Each row is a point. Each copy is the shape, with its points in the same order, stretched, turned, moved and blurred by noise. Some copies are also mirrored. Which?
(in the rows, 128 means zero)

Shape (7 x 2):
[[ 85 153]
 [158 183]
 [106 118]
 [146  87]
 [185 159]
 [192 108]
 [129 197]]
Copy 1:
[[ 95 156]
 [ 85  72]
 [135 145]
 [173 113]
 [115  57]
 [163  59]
 [ 66  99]]
Copy 1 is: mirrored
Copy 2:
[[ 84 152]
 [148 187]
 [113 121]
 [159  99]
 [180 170]
 [196 128]
 [120 192]]
Copy 2 is: only turned
Copy 3 (7 x 2):
[[ 89 154]
 [159 174]
 [101 122]
 [143  84]
 [180 155]
 [180 103]
 [132 186]]
Copy 3 is: only turned
Copy 4, 7 rows:
[[ 79 134]
 [158 195]
 [107 103]
 [143  78]
 [178 172]
 [178 119]
 [130 194]]
Copy 4 is: only turned

Shape:
[[143 138  86]
 [115 160 158]
 [ 70 147 112]
 [141 152  99]
 [190 160 158]
 [212 136 114]
 [ 60  76 111]
 [ 99 126 108]]
Copy 1 (8 x 3):
[[126 149  85]
 [106 124 153]
 [128 185 151]
 [116 138  97]
 [ 98  68 101]
 [122  83  63]
 [189 167 159]
 [140 162 124]]
Copy 1 is: mirrored
Copy 2:
[[193  99 121]
 [176 161 144]
 [183 104 178]
 [198 104 127]
 [179 172  79]
 [185 126  50]
 [117  75 180]
 [163 100 152]]
Copy 2 is: mirrored
Copy 3, 8 rows:
[[179 127 104]
 [112 158 133]
 [158 124 183]
 [171 142 103]
 [114 183  48]
 [152 142  19]
 [144  66 185]
 [157 112 146]]
Copy 3 is: mirrored
Copy 4:
[[161 178 121]
 [131 100  88]
 [ 80 141 117]
 [157 167 103]
 [217 116  76]
 [240 164 107]
 [ 85 126 194]
 [118 146 136]]
Copy 4 is: mirrored

Shape, 7 rows:
[[159 148  16 128]
 [157 150 129 165]
 [ 94 117 151 128]
 [105 110 161 158]
 [148 128 171 125]
 [111 120  87 131]
 [158  98 128 156]]
Copy 1:
[[171 149  40  85]
 [180 128 129 145]
 [112 106 134 144]
 [131  93 133 173]
 [133 143 160 142]
 [128 119  83 131]
 [152 149 102 176]]
Copy 1 is: mirrored
Copy 2 (7 x 4):
[[120 133  23 148]
 [145 161 130 164]
 [111 104 153 126]
 [129 110 164 162]
 [161 142 150 111]
 [109 104  98 139]
 [178 120 122 162]]
Copy 2 is: only turned
Copy 3, 7 rows:
[[104 146   7  81]
 [119 163 118 142]
 [107  95 165 133]
 [127 105 168 160]
 [129 140 172 119]
 [106 103  94 117]
 [157 131 119 130]]
Copy 3 is: only turned

Shape:
[[103 141  83 157 109  99]
 [151  36 142 134 143  99]
 [ 38 156 107 171  76 188]
 [146  55  84 133 128  44]
 [164 100 155  91 110 113]
 [ 88 133 111 124 121 141]
 [161  32 114 131 106  90]
 [143  66 135  86  87 115]
 [ 81 164 101 137  48 186]
 [ 75 101 105  93 118 148]
 [114 117  70 127 115 181]
 [167 100 132 138 115 115]]
Copy 1:
[[123 125 131 191  72 115]
 [149  67 187 132 174  79]
 [ 53 103 122 127  42 202]
 [171  73 156 188 126  39]
 [179 138 166 100 157 101]
 [109 125 114 140 106 145]
 [180  52 182 138 145  77]
 [179  92 156  86 136  98]
 [116 126 119 113  42 203]
 [115  92  91 114 119 133]
 [144  87 101 150 115 194]
 [167 118 182 145 142 118]]
Copy 1 is: only turned
Copy 2:
[[105 172 116 153 108  94]
 [118  54 108 131 172  68]
 [ 45 135 178 169  62 167]
 [111 118  82 131 162   7]
 [154  88 141 102 136 100]
 [ 94 143 140 132 124 141]
 [112  63  80 112 142  32]
 [116  79 132  82 132  76]
 [ 70 147 157 120  36 158]
 [ 60 121 149  92 138 121]
 [ 69 126  91 102 106 146]
 [159  97 113 127 128  97]]
Copy 2 is: only turned

Shape (12 x 8):
[[105  97  74 180 103  93 160 197]
 [114 123 117 104 155  86 141 184]
 [128 119 188  89  97 141 184  82]
 [182  89 125 161 169  72  80 123]
 [ 98 175 172 101 119 159 151 133]
 [ 76 105  75 127  88  79 143 117]
 [ 71 112  85 183  98  79 104  96]
 [166  76 185 117 104 176 174 182]
 [ 78  85 111 139  78 157  93 179]
 [146 105 119 176 116 167 154 138]
 [159 123 164 109  87  81 150 163]
 [ 87 120 162 127 148  74 166 185]]
Copy 1:
[[ 69  65 110 101 192  89 171 144]
 [146  89 168 111 178  97 117 155]
 [210  98 148  74  40 144 143 126]
 [ 94  85 181 187 128  96 128  40]
 [196 147 117 109  90 154 110 181]
 [127 118 114  71 148  43 160  99]
 [ 71 146 109 115 114  37 159  70]
 [161   8 130  99  88 179 115 176]
 [101  81  59 103 124  70  90 160]
 [ 96  87 103 118 118 164 133 109]
 [178  45 143 141 111 108 173 154]
 [133  79 189  95 126  99 140 188]]
Copy 1 is: only turned
Copy 2 (12 x 8):
[[ 41 175 118  84  94  94 167 156]
 [103 157 156  98 167 106 185 126]
 [119 105 119 129 104 221 132  54]
 [165 111 145 160 100  56 200 184]
 [102 151  99 150 167 188 116  78]
 [ 77 113 102  54 118 101 132 111]
 [ 74  99  63  98 110  53 133 137]
 [ 80 145 178 156  76 226 144 133]
 [ 34 112 140 119 121 130  85 170]
 [ 96 150  84 145  81 169 144 168]
 [112 152 187 132  84 134 150  81]
 [ 60 154 145 118 151 108 202  88]]
Copy 2 is: only turned

Shape (14 x 11):
[[124  58 102 110 131 108 121 112 134 124 121]
 [143 123 182 151 146 106 131 114 132 130 130]
 [135 129 143 111 123 126 134 183  87 110 146]
 [126 134 104 124 135 145 139 111 123 161   7]
 [139 111 113 124 145 102 185 110 130 156 154]
 [135 143 139 107 134 119 129 122 131 136 149]
 [140 132 104 106 161 107 157 116 133 120  94]
 [142 133 108 141 171 160 140 122 130 116 116]
 [116 133 126 136 136 121 114 204 141 142 109]
 [124 125 109 133 164 112 121 112  81 123 149]
 [142 119 102 131 123 122 135 124 112 116 128]
 [ 14 118 134 170 134 120 139 114 140 136 149]
 [128 116 130 125 126 125 112 167 115 138 154]
 [104 129 120 157 120 104 114 158 137 120 133]]
Copy 1, 14 rows:
[[120  86 131  87 162  76 132 131 134 151 105]
 [136 125 208 122 140 121 138 112 115 139 119]
 [156 128 149 116 104 137 128 197 114 108 124]
 [105 168  87 153 138 119  95 102  95 201  50]
 [123 106 143 109 112 106 213 109 108 123 118]
 [143 141 161  98 122 120 156 131 133 127 135]
 [121 155 117 104 144  89 159 128 104 127  83]
 [124 138 116 133 171 138 149 128 123 115 110]
 [112 159 146 145 139 137 137 206 140 158 121]
 [140 116 139 120 142  88 137 131  91 104 160]
 [141 113 123 124 127 101 136 136 135 110 110]
 [  9 107 172 143 133 115 126 117 111 121 178]
 [141 117 150 117 129 128 139 174 138 134 148]
 [101 130 155 145 131 103 127 163 147 127 140]]
Copy 1 is: only turned
Copy 2 (14 x 11):
[[152  84 114 145 150 154 121 155 102 122 120]
 [132 115 167 139 165  97 121  92 141 116 124]
 [ 97 134 121 124 102 100 118  93  89  89 124]
 [126 152 125 135 128 139 153 176 153 156  23]
 [104  83 125 151 147 116 176 126 114 143 144]
 [128 131 133 118 129 115 142 110 120 137 145]
 [124 134 130 125 149 127 175 162 117 117 108]
 [109 152 103 136 154 148 162 121 143 100 115]
 [ 87 120  95  93 124  96  95 138 138 102  99]
 [108 148 112 154 169 132 138 114  80 126 146]
 [126 135 106 161 127 125 138 135 112 114 126]
 [ 45 117 150 156 154 155  70 143 141 151 166]
 [111 114  95 123 125 110 104 101 108 118 135]
 [100 129 108 140 135 102  89 143 135 112 141]]
Copy 2 is: mirrored
